Every row gives one point. Each copy is the shape, with its points in the same order, stretched, turned, moved and blurred by noise. Is it also mirrored, or only turned?

Shape (9 x 3)
[[-0.06  0.37 -0.17]
 [-0.41 -0.01 -0.47]
 [-0.22  0.50  0.80]
 [-0.35 -0.44 -0.24]
 [ 0.30 -0.17 -0.39]
 [ 0.30 -0.37  0.00]
 [-0.11 -0.40 -0.42]
 [-0.16 -0.23  0.11]
 [ 0.01 -0.08 -0.36]]
Copy 1 (9 x 3)
[[-0.37 -0.14 -0.26]
 [-0.04  0.08 -0.62]
 [-0.73  0.40  0.47]
 [ 0.38  0.13 -0.26]
 [ 0.09 -0.57 -0.14]
 [ 0.17 -0.42  0.16]
 [ 0.35 -0.16 -0.31]
 [ 0.04  0.04  0.03]
 [ 0.03 -0.33 -0.31]]
Copy 1 is: mirrored
Copy 2 (9 x 3)
[[ 0.13  0.45  0.14]
 [-0.39  0.24  0.15]
 [ 0.66  0.41 -0.51]
 [-0.37 -0.23 -0.12]
 [ 0.07 -0.16  0.48]
 [ 0.28 -0.44  0.20]
 [-0.32 -0.31  0.10]
 [ 0.09 -0.13 -0.11]
 [-0.10 -0.07  0.29]]
Copy 2 is: mirrored

Shape (10 x 6)
[[ 0.33 -0.15 -0.46 -0.37  0.31  0.26]
 [ 0.55  0.06  0.13  0.40  0.40  0.46]
 [ 0.58 -0.10  0.68 -0.07  0.19  0.35]
 [-0.15 -0.50 -0.10 -0.17  0.53  0.07]
 [ 0.08 -0.25 -0.23 -0.08 -0.47  0.26]
 [ 0.03 -0.13  0.11 -0.29 -0.06  0.17]
 [-0.26  0.22 -0.16  0.33  0.46 -0.02]
 [ 0.49 -0.47  0.29  0.21 -0.06 -0.04]
 [-0.56  0.43  0.21  0.21  0.22 -0.27]
 [-0.25  0.14 -0.18 -0.39 -0.34 -0.31]]
Copy 1 (10 x 6)
[[ 0.15 -0.10 -0.62 -0.42  0.30 -0.20]
 [ 0.70 -0.05 -0.14  0.29  0.51  0.12]
 [ 0.26 -0.15  0.14  0.38  0.55 -0.28]
 [ 0.18 -0.46 -0.09 -0.58  0.20 -0.01]
 [-0.20 -0.21 -0.37  0.06 -0.33  0.10]
 [-0.22 -0.08 -0.16 -0.15  0.02 -0.03]
 [ 0.35  0.23 -0.05 -0.45  0.04  0.64]
 [ 0.38 -0.34  0.19  0.28 -0.17 -0.26]
 [ 0.00  0.57  0.28 -0.43 -0.07  0.64]
 [-0.45  0.36 -0.18 -0.48 -0.41  0.07]]
Copy 1 is: mirrored
Copy 2 (10 x 6)
[[ 0.49 -0.51 -0.23 -0.22  0.02 -0.10]
 [ 0.51 -0.05 -0.22  0.09  0.60  0.60]
 [ 0.53 -0.02  0.50 -0.04  0.37  0.60]
 [-0.18 -0.58 -0.03 -0.10  0.21  0.05]
 [ 0.14  0.04 -0.09  0.08 -0.50  0.00]
 [ 0.25 -0.08  0.28 -0.06 -0.10 -0.05]
 [-0.05  0.07 -0.36 -0.08  0.60 -0.14]
 [ 0.08 -0.03  0.01 -0.23 -0.06  0.76]
 [-0.21  0.36  0.02 -0.17  0.53 -0.44]
 [ 0.08  0.18  0.07 -0.37 -0.33 -0.63]]
Copy 2 is: mirrored
